Each row is a point. A path goes straight from each point to the next, and from the last back to the first. The post is the endless flat space through its rows: a point in 2 columns, a line in 3, a plane in 4, and so on, so that a path can go around it. How many times does the path go around the post? Going back the other way cancels.

Post (1 x 2):
[[3 6]]
Path (8 x 2):
[[-23  60]
 [ 49  46]
 [ 53   2]
 [ 19 -15]
 [ 31  17]
 [  0  56]
 [-12  17]
 [-44  21]]
Times around: 0

Post, 3 rows:
[[  5 -12 -12  60]
 [ -2  -4  23 -22]
 [ 13  10 -31 -58]]
Path:
[[ 35 -55 -42   5]
 [ 40   1 -27 -47]
 [ 33  -2 -12 -31]
 [  5 -55  15 -24]
 [-17 -23 -33 -51]
 [-30  13  20 -13]
 [  7  29 -13   4]
 [ 15  53 -43 -14]
 [ -6  24 -12 -34]
 [ 35  42   6   4]
 [ 60 -13 -27  24]
 [ 47 -45 -50 -12]
 [ -1 -26 -38  12]]
Times around: 1

Post:
[[  0   7  60   4   9  -2  30   0]
 [  1   5  24  13 -16  -6  -7  10]
 [  4   6   4 -18 -13  -5 -19  12]
 [ 23   1 -28   4   9  11 -20  33]
 [  1   3  21   0  -3  -3 -31  -1]
 [  6   9 -15 -11  17 -31  22 -10]
 [  6   8   2  -4   6   0  26 -16]]
Path (29 x 8):
[[ 13  19  24  -3  12  -6  -5  -2]
 [  7  15  14  20   6   1   6  18]
 [-15   8  -2  -7  -9   0  -6  34]
 [  1  -1  25  11 -12  10  -1  12]
 [  6 -19  -2  -4  -2  -9  -8   2]
 [ 30  -3 -13   3  -1  20 -13  15]
 [ 13  18   8  -8 -12 -13  -7 -19]
 [  0  29 -16  -5  -8   0   4 -21]
 [ -5  10  17 -12  -1 -14 -13   7]
 [ -7   2  43   1   6   7   9  10]
 [ -7   0  14 -21  -7   3   5  -3]
 [ -2   7 -12  12  10  -3 -19  -2]
 [  3  18   7  16  -9   9 -15  30]
 [ 16  13   3 -32  -5   0  -8  21]
 [  7  30  11  15   0  -2  17  -4]
 [-12  15   9 -16   3 -15   7   7]
 [ -8  -1   9   1   7   9  -6  12]
 [ 10  -3  20  15   9  12  15   7]
 [ 15  -1   7  13  -8 -10  16   6]
 [ 17   6   1 -13  16  -8   8  -7]
 [ 21  28 -22  -3  -8  -1  -2 -14]
 [  2  15  18  -6  14  -9  -4  29]
 [  0  15  24 -11  -5 -14 -15  -3]
 [ 26  13  11  -3 -10  -4 -16 -10]
 [ 14  -2  24  -4   6 -13   0   1]
 [  3   1  -2   0 -20 -14  19  10]
 [ -7 -14  19  -8 -21   9  -1   5]
 [ 13  -8  22 -20   8   4  -7   2]
 [ 31   1  24  -8  22  -1   0  15]]
Times around: 2

Post (10 x 11):
[[ -7  -7 -10   8   9   3  -4  -9 -24  30 -22]
 [-12  -9  14   9 -16  10  15 -17 -34  13   9]
 [-14 -15   4   5  42  11   6  13 -14  17  24]
 [ -8  -4 -33 -10  10 -42 -26  35  25 -32   3]
 [ -8 -11  13 -21 -15 -32   1 -19  -6  28   3]
 [-11  -9 -34 -49 -12 -55  10 -36  -2 -21 -18]
 [  0   5  -5 -38  -7  -9  14  -7   8  -1 -19]
 [ -7 -23  11  -8  22  33 -29  27 -45  22  32]
 [-20 -13 -11  -4  23   4 -45   9  26 -18  14]
 [-12  -1 -60 -40 -23 -39  -7  -5  35 -10  11]]
Path, 14 rows:
[[-17  -2  -1   3   9  -6  10  15 -28 -13  -3]
 [-13 -11   6 -23 -13  -3  -7  -1  -1  12  -9]
 [ 10 -19   0 -25   0  -3  15   8  -7  -7  -8]
 [ 10 -22 -19 -25   8 -23  -9   2  21  -4  18]
 [ 11  -2 -12 -15  -2  -6 -24 -20 -22  -7  14]
 [ 15 -19   5  -4 -11  12  -5   0   1   2 -22]
 [-25 -25 -11  -6  -6  -6  -3 -13   3   6   2]
 [-15   0  -1 -44  -3 -17  32 -18  -3   3 -23]
 [-17  10  -6 -39  -7 -42 -20  -5  10  -4  -5]
 [ -8  -3 -22 -37  17 -13 -19   3 -16 -12   9]
 [  6  -6   7 -12  18 -20  12 -22 -11  13  26]
 [  7 -25 -19  -5 -14 -21 -15  18  -4  11   7]
 [-12 -28 -25 -35 -11  -1  -9  16   2 -24   3]
 [-24  -9  15 -42  -4  -6   5   3  -4   0   4]]
Times around: 1

Post, 13 rows:
[[ 22  24  10  -2 -49  60 -14  21 -16 -14 -53 -20  -8  19]
 [-23   5  -7 -18  10   2  27  36   9  -9  36  11  15 -18]
 [ 21   4   1 -14  -3  -1  -9   1 -15   9   6  -5 -30  35]
 [-11  -3 -26   3  13   5 -27   0 -13 -13  23 -35  -9  -2]
 [  3 -12 -23 -22  23  15  10   8   2  24  17 -23  -6 -14]
 [ 11   6  -5  -9 -11   6   6 -41   6  -5  18 -27 -13 -28]
 [  7  -2  -9 -20  17  35 -15  -7   4  -6  28  -1  -6  12]
 [ -7   5  -3  -3  36   6  -6 -19 -16 -10 -16  -5 -17   3]
 [ 14  15  18  27 -10  35  -9  -9  11 -12 -33 -40   6  43]
 [-20 -30   3 -35  -2   3  12 -11 -20   4  31 -10  15  -9]
 [-20  -2  24 -23  12   2 -22  10   4  18  17 -20  22 -49]
 [-18  -5 -22 -36   6 -10 -15   1  20  -2   4 -17  27 -25]
 [ 21  23  35 -35 -31  37   0  20   1 -27 -31 -49 -22  25]]
Path (13 x 14):
[[  6  -3  38 -16  27  22 -13  22 -11   4  -9 -25   5  -8]
 [-13  -8 -13 -26  12   3  -2  12 -14  -8  26 -26  16 -18]
 [ -9  16 -14 -12 -10  -5 -14  -7 -23   4   4   1  22  -8]
 [  1 -11  29 -20  29  10   1 -14  -6  -9  38 -33  16 -14]
 [  6 -23   3 -26 -12  20  -1  11   6  10  -4 -18   5  -7]
 [  0  11   1  21  10  29 -28  -3  42   7 -11 -16 -15 -21]
 [  0 -28   8  -7  -1  14 -27  15  18  18   4 -55  -6  -6]
 [-28  -9  17 -21 -17  12 -20  19   8   6  23 -34 -11   1]
 [-12  21 -15  10   0  25 -21  -8 -13   6   0 -30  -5  10]
 [  0   8  20  -2   6  15  17  21 -28  16 -17  -6   3   6]
 [ -3  -9  20  -8  11  35  -2 -30  -3 -15  15   6  25   8]
 [ 21   5 -14  10  -5   3 -28   8  18 -11  26 -33 -12 -19]
 [ -3  -9  34 -16   3   4  14  25  -1   0 -12  10 -20  -5]]
Times around: 1

Post:
[[ -3  10  41 -27  -8   1   9 -41  20 -20  40   4  15  18   9 -24 -28 -37]
 [  0  31  58  16 -44  -2   9 -11  -6  47  29  35  30   1  12 -25 -26   1]
 [  8   5 -18  37   3  14 -16  33 -47   1  28  10  -8  -7 -25 -20 -17  11]
 [ 22  10 -54   9   2  -3  19  16 -15  11   8  -9  -8  13 -46 -19  -9 -49]
 [ 12   7  -1  -4  12  -7 -17 -13 -14  26   0   4  -8 -38  27 -19  -6  24]
 [  6  14  15   5 -21  10 -19 -14  59 -33  12   7  12 -24  43  -2 -13  -1]
 [ 36  -9 -13  -4  17  33  53  27 -23 -19  -2   2  51  23  21 -12  17 -30]
 [  1   0  42 -11  18  42  -8  -1   1  21  44 -51  -9  -9   0 -47 -15  -6]
 [ -8  15  52  -5  14 -21  -9  22 -10  23   7 -11 -25   4   1 -30 -34 -16]
 [  0   1 -21   2 -15  22   4  40  -1  -8  19  60 -30 -15 -44  -2 -11 -25]
 [ 30  24  14  16 -16  -7  22  -1   0   5  30   1   2   1  43  20 -19 -42]
 [  1  18 -11   5  20  -2   8  -6 -11  16 -18  -6  22 -10  10  18 -30  -9]
 [ -4   5 -11 -16 -21 -17   0  18 -11  27  23  -9  15 -17 -27  18  27  -7]
 [ -8  13  27  17  36  27  45 -45  -5 -26 -17  10  21  15  -4 -27  21  -4]
 [ -6   3  10 -22 -30  -6 -11 -22 -11  26 -11 -24 -22 -17   5   2  -3  49]
 [-16   3  -4   1   5  -1  -1   4   1  36   7  20  -2   4   3   0  11  55]
 [  0   5 -11  18  -1  14 -38  -4 -19  21 -13  25 -10   7   3  -3  -4  -9]]
Path (26 x 18):
[[ 30  13   7  14 -30  20  -5  22   5   3  13 -14   6   6   3 -10  38  -3]
 [ 11  -1   6  -3 -10  -7 -24  10  15   6  21 -14  21  11   0  -2  -5 -28]
 [  2 -15  10 -10   8   2  20 -15 -18  20   5 -17 -14 -17  -5 -16 -33   0]
 [ 12 -26  16 -15  -6  28  26  33  -7  13  -3  14  24  -1  49 -55  -7   7]
 [-11  36   7  28  -7  -3  12  -8  -6   1  -2  -1  22  21  -7 -12  -3 -28]
 [ -2  25  -6  19  -1  -9   0 -24 -16 -20  10 -17  -9   8 -13   1 -11   5]
 [ 20  17 -18 -44 -22  27   8   5  -4   7  34  17   5   4  26 -14  -6 -15]
 [  2  16   5  -2  -9   9  13  10  -8  23  13  15 -13 -20  15 -11 -29 -10]
 [ -3  -5  26   6  -4  17   7   7  -8  45  21  -6   2  -7   6  -7   0 -21]
 [  5  14  10  17  12 -28  -5 -12  12   2  11  26  -5 -34  18 -14  -8   8]
 [ 21   8  30  -4   6  39  -1  12 -38  41  15 -15   5 -28 -49 -11  16   6]
 [  1  31  12 -10  -6 -10  19  -7  -3  25  11  34   5  15  -3  -5  -8   1]
 [  8  11 -30   7   1  41 -11  -1 -17   2  15  -8   4 -11   1   7 -29  -3]
 [-20  33   8  -7   9  -4 -12 -15 -12  13  18  16   6 -25   3   4   9 -37]
 [-11  40  13   8  30  -1   3 -21  -5 -16  41  13 -13  -1   0 -24 -23  11]
 [ -1  29  25  -3 -12 -12   2  -6  -3  31  11  13   9  12 -15  10 -11  15]
 [ 44  -7  16 -13  -1  -6  40  10  15   8   7  19   5 -13   7 -19 -36 -14]
 [-19  -9   4  -3 -12   6   1 -22  26  56   4  20  -3  -8  -2   3  10   6]
 [ -7 -15 -17  -2 -17  11  17  22 -16  32  20  25  31  36  43 -13  13  21]
 [ -1  30  16   8   2   8   5 -24  -5  19  22  -9   2 -37  16  -6 -17  -8]
 [ -1  29 -13   3  -8 -14  41 -39   2  25 -16 -10   8   8   2 -19 -21  -2]
 [  0   7 -15   9   0  -3 -25  -5  12  44  -2  33   2 -13  13  13  13 -38]
 [  5 -21   7  14  31   5  20 -12 -12  -3  -6  -6  13   8 -19 -26  -8   1]
 [ 12   7  42  -6  -6  13   7 -22  16   2  35   9   3  19  27  -1   1  -5]
 [  5  24  14 -33  -9  32 -11 -18  12   7   0  -3  -3  -2   1 -29 -31  -2]
 [ 17  14  -2 -20 -28  20 -11 -27  -6  10  13  -6  18 -14  18  -9 -16 -15]]
Times around: 0

Post:
[[ 17   5  10 -14  -6   0 -12   3   6  -3  -5  29  -1  20  -5 -29  -9   2]
 [ 12 -15 -29  20  -9  -2  -9   7  -8 -21   3  -3 -19  14   5 -15  -8  21]
 [ -3  -8  -1 -30 -20 -21 -34   6   3 -17   8 -16  10   7  -7  18  -9   6]
 [  4   8  14   9 -21  -9 -18 -11   0 -23  12  -1  23 -32  -7   2  18 -21]
 [-11  -1  -2  15  10  11   6   7  19   8  12  -9 -37 -19  -1   9   4  20]
 [ -5   2   8   1 -13  30 -27  11   0  15   0  23  10   2 -21   3 -19  19]
 [ -3   0   6  14   8   0  -9   6  -5  -8  -7  13   3  12 -31   5  18  24]
 [  6  -7  18  35  20   3   6  23  -4  10 -18   1   1  -4  27   6   4 -10]
 [-17  20  13  14   1  19   8 -17 -27  33  29  14  -9  11 -25  23  16 -12]
 [ 11 -11   1 -20 -12 -14 -10  -1 -11 -26 -45 -18  30  -1   1 -21 -18   9]
 [ -1  -4  17  -7  -3   0   3  40 -15   1  25  -1 -14 -11   9 -12  19   8]
 [  3  23 -28   1 -10  15  22   7   9   1 -46 -37   2  27  18  18  38 -34]
 [  0  10  16 -11   3  15   3   9 -20 -25  -3  17  -2  22 -28  -2 -12  -8]
 [  4  11 -28   7 -20 -17  16  24  13  -2  -2  -6 -15   2 -19  -3   0  -6]
 [ 12  26  24   9 -60   6   1   2  21  13  10  14 -10  11   1   5  -6   8]
 [ 13  -5 -18 -15 -18 -15 -31   9 -35 -14 -20 -15 -44  23 -12 -19   4 -17]
 [ 12  32   6 -23 -24   7  12   3 -18  -3   7  53 -11  12 -22  25  15 -10]]
Path, 12 rows:
[[ 23   1  -2  -6 -25  14   3  12   6 -14  -5   4  10   6 -19 -11  13   8]
 [  5  -8   9  21 -22  -1 -13  33   5  -5   8  23 -10 -17  -6   1  16   8]
 [ 15 -15   4  -9 -30   2   0   9 -14  -7  -1  -9  19 -15 -15  -1  27   9]
 [ 34   2  10  22 -14  -7   3   4   0  16   8   9 -19  14  -4 -15   0  -1]
 [ 26  26  25  -8  -5  11  -5  -3 -25  17 -12  14  17   1  -9   5  -2 -12]
 [ 12  -8  18  10  -7   3 -12   9 -11   8   3  -9 -11  13  -7  12   6  14]
 [ -4 -23   6 -10 -28  -5 -44 -11 -15   2  10   0 -15  -4 -19   1 -14   3]
 [  0   6  -8   4 -10   4  -3 -10   7 -14  -6  30  10   9   0  22  15  -2]
 [-16  17  -7  -6 -13  -9  -2  26  13  14 -34  -3   9   6 -21  -7   3   7]
 [-24   7   7 -15  -1  -7 -18  12 -20  -8  -3  -4  11  29  -4  -9  20   5]
 [ -2  19 -15  -9 -24  -8  -6   2   1 -10   8 -14  -2 -11 -11  -9  13  16]
 [ 16  13  -4  -5  -3  -9 -26  -1   1  -6 -16 -12   5  -2  -7   8  11  10]]
Times around: 1

Post (17 x 18):
[[ -3 -18   1   3 -52  21   0 -14  29 -18 -24   1   7  -4 -45   7  22 -12]
 [  7  17 -10 -50 -29  -3  15 -53  -9  23 -12   3  28 -30  -7  16  38  27]
 [-22  29  21  -6 -24  -4 -15  25  14  12  43  19  12  -1   9  -5  31 -26]
 [-25  36  18  38  21   4   0  13  22  17  18 -15 -11   8 -17  15  -4  -2]
 [-13  -9  21 -12   0  18 -16   2  13  -4  18   4  19 -27 -10 -15  -6 -37]
 [-15  21 -19   4 -19 -10  24  36  13  27 -22  47  17  24   4 -26 -40 -26]
 [ -1  37  16   0 -39  16  18 -23 -15  10 -10 -12 -25  -2  10 -13 -17   1]
 [ 22   7  -3 -22 -27   2 -14 -26  23 -16   0 -17 -25 -19  -7  -9   9  14]
 [-22  37 -15  -7 -13 -56 -22   2   3   0  -1  -3  32  16 -33  24   2  -5]
 [-27  29  24 -48   5   8 -33  -7 -19   4 -14 -16 -21  25   2  -2  33  -4]
 [ 21 -17  -1  12   9  13  -1  11 -12 -25  15   3  10 -60 -22   0 -12  -2]
 [ 18  -9  -1  -6 -11  10   4   1   2  -9  27   3  20  -9   1  -2 -37  34]
 [-28  13  37   4 -10 -13  12  42  22  -5 -25 -22  -3 -20 -15 -10 -14 -16]
 [ 33  13  -1  15 -29  49  33 -25  -4 -12 -27  12  34  -5 -12 -46  20 -33]
 [ 25 -42   1  -6  13   7   4 -14 -12 -27  31  18   2  12 -22 -18  -5  -6]
 [-34  35  -9 -18 -26  -3   2  15  11  17  12 -25  -8  19   3  -1  39 -24]
 [  9 -28  -2 -11  10  -5  -5  10  -6 -33   6  19   4  16  35  -3 -19 -33]]
Path, 13 rows:
[[-18  19  11 -16 -26   0   8  11  14   3   7 -17  15   5 -35  11  32  12]
 [  1  -1  33  28  16  29   1  -8  44 -35  24   7  20 -12  10  12   8 -15]
 [-25  -8 -14  -6 -11  19 -11  18   8 -13  -3  -7  57  10   0   2   3   3]
 [-23  -2  -2 -14 -17 -13 -11   6   5  16 -10 -11  22  -2 -29 -20  -8  -5]
 [ 14  27  -3 -15  21 -12  15   7 -10  19  15 -20  14  11  -7 -40 -21  -9]
 [ -7  37   1  -2 -12  21  23   6   0  25  12 -13  -1  -3 -16 -14   0  -8]
 [  1   7 -10 -27  -8  15  -6 -14   5 -13  15   7  19  -7 -10   3  11   4]
 [-20  28   6  -6  -4 -19  -9 -24  -8  -6  -3   5  -4  -1 -17 -21   4 -33]
 [-10   7  12   7 -11  14  21 -26   7  16  18  16  15  17  32 -23 -10 -37]
 [ -3 -24  32 -40 -10  16 -24  23 -21   5  10 -32  37 -33 -19 -10  20   5]
 [ 26  20  23  -3  14  -1 -37  23 -11  -1  26   3   8 -18   8  -7  -1 -16]
 [-14   7  -6   9 -18 -25  41 -21  13  26 -35   2  14 -16  17  18 -23 -41]
 [ 14  29   6 -21  15 -11  -2   2 -17  25  -3  -2   2 -14 -18  -6 -22 -14]]
Times around: 2

Post (17 x 18):
[[ 11 -30   3  -6  23 -13  10  20  21 -16  60   2  -2  28   9 -15 -16  -4]
 [ -7   8   6  -8  17 -10   5   5   7 -15  -2  21 -11  -3 -23   6  29   4]
 [-10 -21 -17  -7 -21 -20   0   4  11 -35  34   4   0  -9  -1 -16 -16  -7]
 [-19 -21  15   1   0 -15  16  -7  -8 -17  -6  30  13  13   0  25  27  26]
 [  3  -7 -25  -5 -10  -3 -18  -2  -7 -12   6  -8 -11   3  -1  13  30 -12]
 [-13  -7  -4   1 -10  30  -1  -3  -3 -10   4  17 -19   7 -14 -16   4 -28]
 [  4  -4 -26  -3 -26   4   8  28  24 -19 -29   0  25  -1   0  14  46   8]
 [ 19 -23  -2  -9 -23 -14  17   0   5  11 -13 -12 -15   8  -8  -2   4   6]
 [ -4  -1   9  -2  -6 -22  36  -5  -8  12  21  -2  24   9   0 -22   7   7]
 [  2 -18  49 -24 -15 -13  -9 -30  -7 -12 -12   9  -3  13   5   2  -4  14]
 [ -9 -15  -3   8  -2  22 -11  -9   7 -32  -6 -22 -16 -18   8   1   1   2]
 [ 16   4 -21 -12 -15  21   0  -6  18  19   4  10   7  13 -16  25  -9  11]
 [ -1 -22 -15  -4   5   5 -10  -6  13  24  30  19  -3 -18  -2 -28  -2 -13]
 [  5  -7   3 -13  12 -18  39   4 -19 -29 -34   9   7  14   9 -10  15  17]
 [-22  -7 -22   5  -2  12  18  16   4  -8  -7 -18  -4 -16  32   6 -16 -28]
 [ -5  -2  -1  36   2   1   7   3   4  12 -16   6  37  12   2  21 -28 -16]
 [-26  -4  16  15 -17  25  -5  15 -28  19  -2  10  27 -13  14 -32 -27  16]]
Path:
[[-19  12   2   2 -15  13  23   0   0  -5  16   4  18 -17 -14   5   9 -27]
 [-11  39 -10  15  -2  16   6  18  -3  -5  15  21   6  -5  -5  20  -3   8]
 [-32  -8   2  15  18  -5  16  25   4  -9  35  16 -16  13  23  -7 -12 -11]
 [-11 -16 -10  -3   7 -10  23 -10   8   1  34  20 -11   8 -10 -17  -4  -4]
 [-16  -8 -17   4 -23  -2 -13  -4 -10  -1 -30  17  20   3 -20   0  -6   5]
 [ -5  -2  19   3   2   2 -25  12  12 -42 -40 -11 -11   1  19 -17  -3   2]
 [  2 -20  -8   6 -24  -2  -2 -16  -7   8  13   5   1   2  11 -28  25 -16]
 [-17  19   6   1 -16 -26  -6   8  13  -1  21  -9  33 -28  12   1   7 -14]
 [ -4 -19  -4  18  16   8  19  12  27 -13   9  -7  23  -3   7  28 -20 -16]
 [  4  -9  10 -16  23   1 -25  -5  11  17  -1  12  22   5  -3  24  -2   9]
 [ -4 -33 -16 -30 -25 -14  34  14   7  -9 -27   2   1  33  21  12 -14  28]
 [  0   3 -20  -3  29 -12  15 -20  42  -2   5   4 -11 -12   3  -1  19 -21]
 [  8   7   8 -12   4 -23 -12 -13 -27  -9   4  24 -23  17   8 -15 -25 -16]
 [ 25 -24  -1 -29 -15  -1  -9  18  22 -22  11  31   8  20  22  35  -6  -4]
 [-26 -19   2  -3 -12  13  25  -8 -21 -10  14  26 -10  -2 -11  21  20  -7]
 [ -1  23  10 -20  10   3   4  -2 -28 -12  19  26   5  16  10  -7 -20  -5]
 [-17  16 -22   7  18   6   7   2 -30 -25   7  32  -5   6  25 -28   8 -13]
 [-24   3   2  13 -10 -27   1  -8  -8 -41  -3  27  20  15 -13 -17 -15  14]
 [-24 -20   7   3   9  19  -1   7 -18  -2   1 -19 -11  14  14   9 -13  11]
 [ 15 -11  -8  -8  13  17  50 -16  -4  -8 -23 -18 -12  11 -16  30 -43  -6]]
Times around: 0
